Every row gives one point. Any point is a mix of the corners, with weights that add up to 1. It lies inside the corners' shape when no weight is negative. Is each point inside? If not, which corners have a negative weight?
In the rows, zero is written as 128.

Corners:
(1): [148 118]
(2): [ 57 119]
(3): [152 150]
Points:
[117 119] -> inside
[170 141] -> outside (2)
[137 159] -> outside (1)
[163 139] -> outside (2)
[113 136] -> inside
[145 119] -> inside
[ 89 111] -> outside (3)

Corners:
(1): [123  96 143 108]
(2): [103 107 114 104]
(3): [195 174 122 135]
(4): [109 120 131 142]
(5): [107 123 140 109]
Points:
[125 109 126 115] -> outside (5)
[ 78  85 117  83] -> outside (3, 4)
[153 133 112 106] -> outside (4, 5)
[166 154 124 131] -> inside
[192 158 137 123] -> outside (2, 4)

Corners:
(1): [149 122 196 174 182 113 181  85]
(2): [139 133 157 118 147 133 145 166]
(3): [144 178 161 164 153 133 134 104]
(4): [145 141  74 111 130  97 128 139]
(5): [145 156 101  67 130 120 112 116]
(6): [145 134 123 101 143  89  85 145]
(7): [104 147 180 149 144 103 160 102]
(8): [107 130 149 168 183 150 121  87]
(9): [159 118  96  73  65 124  84 145]
Points:
[138 136 115 107 127 119 105 135] -> outside (1)
[131 126 147 119 149 122 112 124] -> outside (3, 4)
[150 138 126 100 119 106 124 137] -> outside (8)
[132 138 131 118 132 117 124 145] -> outside (1, 5)

Corners:
(1): [106 141 147 136 138 160 133 137 172 136 106]
(2): [128 161  90 102 128 123  96 160 118 156 142]
(3): [152 145  83 119 119 120 124 136 119 119 107]
(4): [103 125 102 115  93  87 133 175  94 162 106]
(5): [ 76 138 160 159 184 173 144  93 125 118 132]
(6): [ 97 120 166 159 188 166 156 146 157  63 158]
(7): [128 141  95 103 140  76 115 139 167 164 132]
(8): [116  94 122 165  97  96  71 147  89 113  99]
(9): [156  96 186 166  96 112  86 121  86 116 119]
(10): [147  51 160 189 143 189 105 106 149 108 169]
(11): [108 132 122 135  49  80  97 136  86 128 130]
(12): [ 98 124 104  59 136 121 123 141 132 141 106]
Points:
[126 114 126 133 150 138 117 133 143 134 134] -> outside (11)
[111 110 163 156 135 142 107 124 133 111 138] -> outside (3, 4)
[129 112 145 155 124 127 118 130 122 116 126] -> outside (2, 12)
[107 121 134 133 141 132 132 146 130 112 131] -> inside
[112 133 128 132 130 134 126 139 135 133 116] -> inside

Corners:
(1): [193 178 171 125 162 124 137 133 163 175 123 172 112  75]
(2): [ 90  94 104 158  84  85 129 154 125 111 162 134  53 154]
(3): [113  95  92  98 101  88 110 152 157 156 169 167 103 174]
(4): [166 119 139 116 171 140 154 106 136 146 137  86 122 105]
(5): [121  99 125 121 141  70 104 151 101  86 169 131 109 147]
(6): [ 91 114 119 109 122 115  84 143  80 132  93 144  79 147]
(7): [197 187 163  96  90  92 138 124 160 159 103 122  79 136]
(8): [164 147 185 142 158  97 139 122 177 135  74 143  98  97]
(9): [132 141 114 139 171 129 155 143 151 102  79  74 169  79]
(10): [ 99  94 110 124  92 141  99 117 117  85 155 137 109 157]
(11): [161 153 149 135 179 126 196  75 135 126  93 130 150  99]
(12): [107 165 126 107 182 156 161 133 165 128 143 111 122 155]
(13): [100  70 125 101  90 132 161 178 112 108 138 150 115 144]
(14): [ 69  93 130  81  78  88 123 130 118 116 172 165  85 125]
(15): [124 101  64  96 146 135 122 116 134  63 129 109 118 123]
Points:
[132 111 129 119 118  97 128 139 128 124 124 142  95 120] -> outside (10, 12)
[121 120 122 119 132 111 137 129 132 113 117 117 113 127] -> outside (1)
[140 115 133 117 138 108 133 131 124 118 123 127 121 114] -> outside (2, 12)
[126 131 129 115 120 108 133 137 137 127 128 141 101 131] -> outside (4)
[120 118 127 118 125 111 118 135 128 128 121 140  97 136] -> inside
[108 107 119 125 122 114 131 133 125 114 138 135 101 135] -> outside (7)
[135 123 138 119 144 109 144 138 128 117 122 121 111 115] -> outside (3, 10)

Corners:
(1): [122 104 107 160 131 125 159 173 122 151 135 112 131 102 128 112 141 148
  99 122]
(2): [107 123  93 105 151 145 146 158 129 132 116 136 116 157 133 137 132 122
 117 151]
(3): [154 145 114 139 115 125 153 144 106  96 141 133  84 123 127 124 112 133
 202 107]
(4): [138 169 139 113 106 100 113 137 115 118 151 131 112 102 148 116 107 126
 223 131]
(5): [120 117 119 103 119 113 141 138 116 107 118 141 107 138 113 116 106 125
 103 162]
(6): [150 181 114 119  83 123 158 121 133 112 137 115  95  95 140 118 124 136
 249 156]
(7): [153 167 133 136  91 117 153 133 130  96 130 118 142 113 126  94 121 120
 206 112]
(8): [145 128  98 129 111 141 137 129 126 110 153 132  96 155 141 101 122 108
 117 153]
(9): [154 135 126 132 120 106 147 161 128 121 147 118  98 124 121 119 100  93
 215 133]
(10): [107 141 103 149 147  98 129 177 129 139 123 103 129 132 107  99 150 147
 100 123]
(11): [ 96 115 134 119 151 144 145  91 133 121 117 140  92 183 147  91 111 130
  75 137]
(12): [116 150 143 150 128 118 115 181 128 147 142 125 113  96  87 112 124 136
 102 133]
(13): [130 151 107 169 143  95 108 154 146 151 112 129 121  99  86  96 109 122
 124 127]
(14): [125 118 117 122 123 133 141 128 140 122 147 129  99 136 134 138 148 113
 101 112]
(15): [118 121 132 131 178 127 158 111 107 125 141 167 117 163 132 107 138 116
  68 144]
(16): [106 144 117 160 182 118 113 147 108 150 150  96 143  93  67 122 128 128
  87 128]
(17): [118 104  96 123 121 117 131 129 116 150 146 150 116 166 100 129 128 107
  96 132]
(18): [108 111 126 138 143 150 125 120  93 118  92 150  96 164 131 119 149 122
  93 150]
(19): [152 110 130 117 133 151 137 131 137 132 123 124 106 168 141 111 134 158
 102 164]
(20): [120 132 100 135 119 120 140 138 141 126 120 137 117 160 120 177 120 110
 125 148]
(21): [142 138 100 104 127 132 151 134 115 132 115 112 104 168 155 116 111 118
  96 123]
Points:
[124 132 118 136 132 122 134 141 126 128 131 129 114 132 116 117 128 125
 124 134] -> outside (21)
[137 138 116 127 124 126 139 149 122 127 134 116 117 142 128 117 115 128
 140 127] -> outside (5, 6, 13, 14, 15, 18)
[126 141 110 138 129 118 135 147 121 128 133 124 119 120 114 120 128 126
 129 131] -> outside (9, 11, 19)
[117 128 124 142 160 124 132 142 113 131 131 132 106 134 126 103 129 120
 102 126] -> outside (5, 6, 7, 17, 19, 20)
[123 132 119 140 147 131 132 139 126 130 133 129  98 140 111 104 135 130
 118 140] -> outside (1, 4, 5, 7, 20, 21)

Corners:
(1): [116 141 129 114  94  51 171 161 173  73 159 134 148  98 156 132  94 165
 141  80]
(2): [110 110 152 173 112 121 170  91 161 114  68 120 167 120  59 110 147 104
  88 107]
(3): [165 125 118 125 135 114 134 125  87  80 133 153 154 147 146  92 136  85
 132 115]
(4): [123 157 149 168 142 167  58 137 107 171 122 162 107 150  70  96 165 113
 111 181]
(5): [166 131 135  95 188 110 105 205 135  99 127 124 133 105 182 134 135 128
 146 116]
(6): [165 133 150 142 132 146 129 139 192 127 143 138  89 117 113 136 145 158
 117 142]
(7): [138  95 135 144 120  95 126 166 137  99 134 181 145 133 145  51 220 115
 101  82]
(8): [120 146 138 127 153 156 133 106 153 165 176 120 130 116 158 123  81 149
  91 140]
(9): [107 117 111 143 143  84 144 123 190  86 150 107 122 140  70 135 149 121
 175 147]
(10): [126 127  99 135 107 159 115  93 118 158 110 112 140 188 151 131 130 148
 114 177]
(11): [ 95 114 137 132 142  98  75 140  92 145 203 124 145 134 150 163 104  87
  99 181]
(12): [120  89 117  89 179 179 137  98 149 106 113 126  73 193 124 158  79 121
  96 144]
(13): [138  82 164 135 160  94  61 128 123 104 143 148 130 110 148 139 142 143
 204 182]
(14): [117 126 117 126  93 151  95 159 165 160 102 184 137 117 147 174 144 156
 120 104]
(15): [167  98 175 144 142 132 126 157 121  60 143 148 149 105 180  97 199 180
 185  90]
(16): [117 109 152 139 121  77 132 164 122 148 124 127 167 148 144 110 127  80
 144 105]
(17): [ 92 145 143 146 134  97 195 114 110 137 109 106 122 102 132 124  93 101
 136 132]
(18): [150 100 132 132 172 148 146 102 124 129 103 142 116 139 140 158 107 157
 119 124]
(19): [134 107 116 104 122 124 123  95 167 153 110  95  98 132 144 154  95 154
 141 107]
(20): [123 128 180  83 205 112 122 135 132 141 182 167 109 123 129  97 133 123
 119 141]
(21): [150 179 159 137 161 109 138 120 137 114 114 129 103 125 144 121 137 115
 156 129]
Points:
[127 109 134 123 137 114 135 135 145 115 139 135 135 129 142 124 126 133
 124 119] -> outside (4, 21)
[138 117 137 133 147 129 121 126 127 122 120 131 126 141 131 131 137 124
 142 139] -> outside (1, 7, 8)
[135 117 142 127 146 116 118 138 133 116 129 139 126 131 138 126 140 129
 140 133] -> outside (8)
[121 122 140 136 133 112 124 134 146 121 123 127 128 131 121 129 141 125
 136 134] -> outside (3, 8, 18)
[134 131 138 136 130 114 123 143 136 125 130 140 134 126 131 121 146 126
 128 124] -> outside (8, 12, 13)
